Every row gives one point. To make a cloud, some directions were put in groups of two or more. Within a group, all points are equally far from the middle, so they leave a hole (a ring in 2 directions, a hollow ball in 3). The other directions are filled evenly. Then the cloud was stretched, turned, moved and blurred a little. Count the holes, and give their numbers of directions, smallest first.

Cloud (14 x 2):
[[ 6.6 -2.0]
 [-1.7  5.4]
 [ 7.3  0.0]
 [-2.2  5.0]
 [-2.7  4.6]
 [-1.1 -4.2]
 [-3.2  3.8]
 [ 4.8  5.6]
 [ 7.4  0.3]
 [-4.0 -0.1]
 [ 0.3 -4.7]
 [-1.0  5.9]
 [ 6.4 -2.4]
 [ 5.7  4.9]]
Holes: 1 (2)

Cloud (13 x 2):
[[ 0.3 -2.4]
 [-5.4 -5.3]
 [-0.5  2.9]
 [ 6.0 -2.3]
 [ 3.1  3.2]
 [ 1.5  2.7]
 [ 1.3 -6.1]
 [ 3.0  4.1]
 [-2.4 -6.1]
 [-7.5 -6.7]
 [ 3.8  2.9]
 [-8.5  1.0]
 [ 0.0 -5.9]]
Holes: 0

Cloud (19 x 3):
[[-2.3  5.2 -1.5]
 [ 4.1  5.0 -1.7]
 [ 6.4 -2.4  1.1]
 [ 3.9  5.8  3.2]
 [ 5.0  4.5 -0.6]
 [ 2.3 -5.5 -4.3]
 [ 4.3  4.9 -1.4]
 [-2.4 -3.0  9.1]
 [ 5.3 -3.3 -3.1]
 [ 7.7  0.0  4.5]
 [-4.6  2.9 -2.0]
 [ 0.9 -5.8 -0.8]
 [ 4.1 -4.7 -0.6]
 [ 7.1  2.7  4.0]
 [ 5.5 -4.4  7.8]
 [-2.9 -2.9  6.2]
 [-2.5 -4.1  3.4]
 [-4.7 -2.6 -2.7]
 [ 4.8  5.5  5.6]]
Holes: 1 (2)

Cloud:
[[ 4.4 -6.9  9.9 -2.9]
 [ 1.7  0.5  7.1  3.9]
 [-2.1 -3.6  3.9 -3.1]
 [ 2.5  1.2  1.8 -0.9]
 [ 6.0 -8.1  2.6 -0.6]
 [ 7.8  5.1  1.7 -4.9]
 [ 0.1  2.9 -2.8 -5.4]
 [ 7.2  4.5  2.8 -3.3]
 [ 7.1  5.4 -2.5  3.8]
 [ 5.9 -0.1  2.0 -3.1]
 [-3.5 -4.9  5.4  1.2]
 [-4.1 -1.2 -2.0  2.1]
 [-1.9 -2.5 -5.0 -4.9]
 [-0.3 -5.4 -0.7 -6.2]
 [ 1.7 -3.9 -3.9 -4.2]
 [ 2.0  4.0 -3.4 -0.5]
 [ 2.8  8.7  2.5  0.6]
 [ 4.6 -3.5 -3.7 -6.7]
 [ 2.8 -4.4 -0.4  6.9]
 [-1.8  1.1 -2.6  0.0]
 [ 0.8 -0.7  0.8 -1.4]
 [-2.2  1.0 -4.7 -8.0]
 [ 6.9 -0.4 -5.8 -4.0]
 [-3.7 -4.1  7.4 -7.4]
 [-5.8  2.5  4.1 -7.2]
 [ 5.0  2.5  0.5 -5.9]
 [ 5.6  3.9  6.8 -5.5]]
Holes: 0

Cloud:
[[  8.4   3.8   3.3   5.5   6.4  -0.6]
 [  4.0  -8.0  -1.9   8.4   1.9   4.6]
 [  2.2   4.6  -5.3   8.8   3.1  -1.9]
 [  3.9  -4.6  -0.5  -1.5   8.2  -8.1]
 [ -0.6  -6.3  -3.3  -2.6  -6.0   2.1]
 [  2.5   5.1  -1.1  -2.8  12.2  -3.1]
 [  6.5   0.1  -9.9  -8.8  -1.8  -3.8]
 [  2.0   5.2   4.7   2.4  -4.8  -1.6]
 [ -2.2   6.6  -0.8  -4.6   0.5  -0.6]
 [  0.6   3.5   3.8   7.3   7.3  -5.7]
 [ -0.8  -1.4  -1.8  -4.3   5.8  -9.9]
 [  3.6   5.3   5.4  -2.8   1.0  -2.5]
 [ -0.1  -1.4   3.2  -1.6   4.2  -8.5]
 [  1.0   5.4   3.3  -1.4  -3.6  -3.3]
 [  0.5  -2.6  -5.2   2.4   4.9  -0.8]
 [  8.6   5.5   1.7   0.9  -3.9  -2.9]
 [ -5.1  -0.6  -0.1  -2.4   2.4  -6.1]
 [  8.2  -6.2   0.4   5.4  -2.0   0.1]
 [  0.9   0.0  -1.3  -5.4  -5.8  -1.6]
 [  2.4  -3.5   5.4   1.7   0.9   2.4]
 [ -3.2   5.5   0.3   0.2   0.2  -6.2]
 [ -2.0   1.1  -5.1   1.3   6.4  -5.8]
 [  0.2  -4.8  -4.8   0.8  -1.5  -7.2]
 [  4.4  -0.4   1.3   3.5  -4.7  -1.2]
 [ -0.6  -3.0   1.1   1.5   2.4   4.4]
 [  4.8  -1.4   1.7   0.5  -4.7  -6.8]
 [ -0.3  -3.6   3.8   0.2  -0.6   0.1]
 [  4.9  -4.1   1.5   1.1   8.6  -4.6]
 [ -2.4  -4.6  -2.4   6.6   0.6  -0.5]
 [ -3.5  -4.9   9.0   0.0   4.1   1.2]
 [ -1.6  -0.5   3.2   0.8   5.0  -5.1]
 [  1.7  -5.2   2.4  -2.6  -1.0  -4.8]
 [  3.6   3.0  -0.3  -0.1   0.3  -7.1]
 [  7.8   1.2   1.3  -3.7  -2.2  -0.1]
 [  8.7  -7.1   3.3  -2.2  -5.7  -4.7]
 [  4.5   2.4  -1.6   8.8   2.7   2.5]
 [ -5.5  -6.2  -1.1  -5.0   1.3   1.2]
 [  2.0  -5.4   0.4  -2.7   0.6  -6.0]
 [  4.0   2.5  -4.3   3.3   6.9  -6.0]
 [  3.2   1.0  -1.2  -7.4  -2.2   1.4]
 [ -0.9  -1.0   6.7   2.8   1.3 -10.0]
 [  3.8   4.8  -5.8   3.6  -4.1  -5.8]
 [ -2.0  -5.0   5.7   7.6   3.4  -4.4]
 [  9.5   1.5  -2.8  -5.8  -4.7  -6.0]
 [ -7.0   2.5  -4.3   0.6   1.1  -5.9]
 [  5.2  -3.5  -4.3   3.4   3.0   1.3]]
Holes: 0

Cloud, 85 rows:
[[ -2.7  -0.1   2.8  -8.2   2.5   4.4  -1.9   0.5]
 [  5.2   2.6  -4.6  -3.6   4.5   3.2  -7.3   4.7]
 [ -3.2  -3.6   5.3   0.7  -6.3   6.3   4.0   2.8]
 [ -2.5  -2.9   4.6   0.1  -3.8   9.2   3.0   0.4]
 [  5.0   6.3   2.5  -0.3  -1.8   7.8  -3.1  -2.2]
 [  1.2  -1.3  -0.6  -0.4  -9.7  -2.2  -2.6   0.4]
 [  6.3   3.5  -2.0  -2.6   3.3  -4.4  -2.8   0.0]
 [  1.1  -1.5   2.0   3.3  -9.2   3.4  -6.6   3.1]
 [  2.6   1.6   3.8  -0.4   4.2   1.4  -7.9  10.2]
 [  9.1   4.8  -0.5   4.0   4.7   3.3  -6.9   0.8]
 [ -1.3   2.8   3.0  -1.7  10.1  -2.6  -4.6   1.3]
 [  1.8  -5.0  -3.6  -2.0   0.7   0.1  -7.2  -5.3]
 [  3.3   8.0   2.7  -4.1  -4.6   2.6   0.9   3.6]
 [ -1.2  -1.9   5.7   1.1  -8.1   2.8  -4.5   7.6]
 [  1.4  -3.3   6.5  -4.5  -7.3  -1.5  -3.7   2.0]
 [  2.6  10.6   2.1   2.6  -0.3  -2.5 -10.1   1.0]
 [ 10.0   0.5   0.0   1.8  -3.9   2.7  -2.7  -1.3]
 [  5.0   1.2  -4.5  -1.7  -2.3  -4.5  -2.1   0.5]
 [  4.7  -2.6   2.4  -0.9   6.2   4.9  -1.7   8.9]
 [ -1.8  -0.4   2.0   4.4  -3.7  -2.1   3.8   1.0]
 [  2.6  -0.3   1.3  -4.0  -3.1  10.6   3.2   2.3]
 [  4.4   5.1  -6.8   2.3  -2.4   4.9  -0.6   5.1]
 [  3.2   2.1  -5.2   4.7   7.8   4.5  -3.1   2.2]
 [  4.8   7.2   0.6   0.3  -4.4   0.9   1.8   2.9]
 [ -3.1  -4.6   4.2  -5.2   3.4   3.7  -4.3   0.5]
 [ -3.1   2.1  -1.6   5.0   7.0  -0.9  -4.1   5.3]
 [ -0.7   2.5   3.1  -2.6   9.5  -2.4  -5.1   1.2]
 [  5.4  -4.3   5.5  -6.3  -0.9   1.3  -5.1   3.3]
 [  2.2   1.8   4.4   0.3   5.6  -5.4   1.9   3.2]
 [  6.4   0.2  -4.7   7.2   1.3  -1.7  -7.8   1.2]
 [ -4.6  -4.1   4.2  -3.5   0.5   7.2  -1.5   6.7]
 [  0.0  -6.1   0.8   1.5   0.0  -2.0  -7.6   2.8]
 [  0.9   7.5   6.5   2.6  -0.4   0.0 -11.8   1.2]
 [  4.5   2.4   3.7   2.1   4.9  -1.0  -3.2  11.3]
 [  0.3  -5.5   5.9  -6.4   2.3   3.7  -1.8  -1.1]
 [  5.7  -5.1  -0.7  -4.9  -8.2   5.9  -0.3  -2.0]
 [ -0.2  -1.4   0.9   6.2   1.3   3.6   3.9   4.0]
 [  7.3  -2.0  -5.0   5.6   5.9   0.1  -5.4   0.8]
 [ -2.9   3.9   0.4   5.3  -1.4   2.7 -10.9   2.1]
 [ -2.0  -6.8  -4.6   2.7   3.2   1.2  -3.4   5.3]
 [  4.2  -2.7  -1.1  -0.5 -10.2  -0.4  -2.6   0.2]
 [  4.3  -3.3   4.6   6.2   2.6   1.9  -2.1   4.0]
 [ -7.8  -1.6   3.3  -4.6  -3.9   5.4   0.1   3.0]
 [  8.3   1.1  -5.4   3.8  -4.8  -0.3  -3.1   5.5]
 [ -1.9   9.1   3.2   4.2   1.3  -4.2  -1.1   1.5]
 [  3.1  -0.2   2.0   3.8  -3.8   7.9   2.6   7.0]
 [ -3.0  -0.7  -4.7   3.9   4.1   3.3   1.8  -0.2]
 [  3.1  -2.3   0.3  -1.6   7.8   2.4   3.0   4.2]
 [  1.2  -1.5  -9.6  -1.3  -0.3   5.1  -3.9   0.4]
 [  5.7  -3.2   2.7  -5.5   2.5   2.3   3.0  -0.7]
 [  4.3  -1.0   4.6   3.0  -5.2   6.6  -3.7   6.7]
 [  0.9  -5.3   7.1  -0.4  -6.0  -0.8   2.3   6.2]
 [  5.1   0.7   4.9   4.4  -5.5  -1.4  -0.8   0.0]
 [  3.7  -1.9   0.0   7.4   2.4   7.5  -1.7  -1.4]
 [  1.7   5.1   2.4   6.1   0.0   3.3   1.6   4.2]
 [  5.3  -1.8   0.5  -2.0  -6.7  10.8  -3.5   2.3]
 [ -0.4  -3.5  -8.7  -4.1  -2.4   3.4   2.2   2.2]
 [  0.9  -3.8  -2.7   4.7  -2.6   0.3  -8.1   7.2]
 [ -3.4   6.2  -1.5   0.3  -1.2   4.9  -1.5   9.2]
 [  0.2   2.8   5.7  -4.2  -8.6   5.0  -3.6  -4.8]
 [ -1.5  -0.5  -4.6  -0.7   7.6  -0.1  -3.3  -2.8]
 [  1.3   2.4  -1.1   1.2  10.0   2.2  -5.9   4.6]
 [  2.1  -0.8   9.6  -2.8  -4.3  -1.2  -4.1   4.2]
 [  6.2  -4.5   2.6   0.1   3.9  -2.6   1.6   6.4]
 [  5.3  -3.0  -0.8   1.2  -8.2   4.7  -7.4  -0.8]
 [  3.2   1.7  -1.5   7.2  -1.3  -3.7  -3.2   6.6]
 [  1.7  10.3   4.3   0.2  -1.6  -3.4  -4.3   3.7]
 [  3.4   3.0   2.9  -6.2  -8.2   3.0  -7.0   2.6]
 [  1.9   2.0  -4.9  -2.1  -3.8   2.4  -9.1  -4.3]
 [  2.7  -6.4  -3.9   6.1  -0.4   5.6   0.2   7.4]
 [ -0.3   5.3   2.7  -5.5   0.6   1.3   4.3   2.3]
 [  0.5  -6.1   3.3  -3.8   2.4   3.0  -7.3   2.3]
 [  3.8  -5.5  -8.8   1.5   1.7   3.1  -5.6   1.8]
 [ -0.8   5.0  -4.5  -1.0   4.5   5.8  -1.8   0.7]
 [ -4.1   0.5   1.8  -0.1  -0.3   7.9  -5.5   7.0]
 [  5.9  -4.5   0.6  -0.3   4.6  -3.0   2.0   6.3]
 [  9.8   2.7  -4.6  -1.2   0.5  -1.6  -3.6   5.0]
 [ -1.7  -6.4   6.4  -2.1  -4.9   0.4   4.9   3.2]
 [  5.0   1.1  -1.3   7.3  -0.2  -4.5  -5.2   2.7]
 [ -2.8  -6.4  -3.0  -0.5  -1.8   8.0  -0.6  -4.6]
 [  3.6   0.3   1.9  -3.5  -7.4   1.7  -9.5   0.6]
 [  2.2   2.2  -2.7  -6.9   4.2   4.3  -0.7   3.4]
 [  3.7  -1.2   1.4   7.9   1.9   2.9  -0.4   5.4]
 [  2.0  -2.8  -5.5   0.4   6.3  -1.8  -4.8   7.6]
 [  4.8   1.2   6.7   4.0   3.9   4.2  -8.3   1.3]]
Holes: 2 (3, 4)
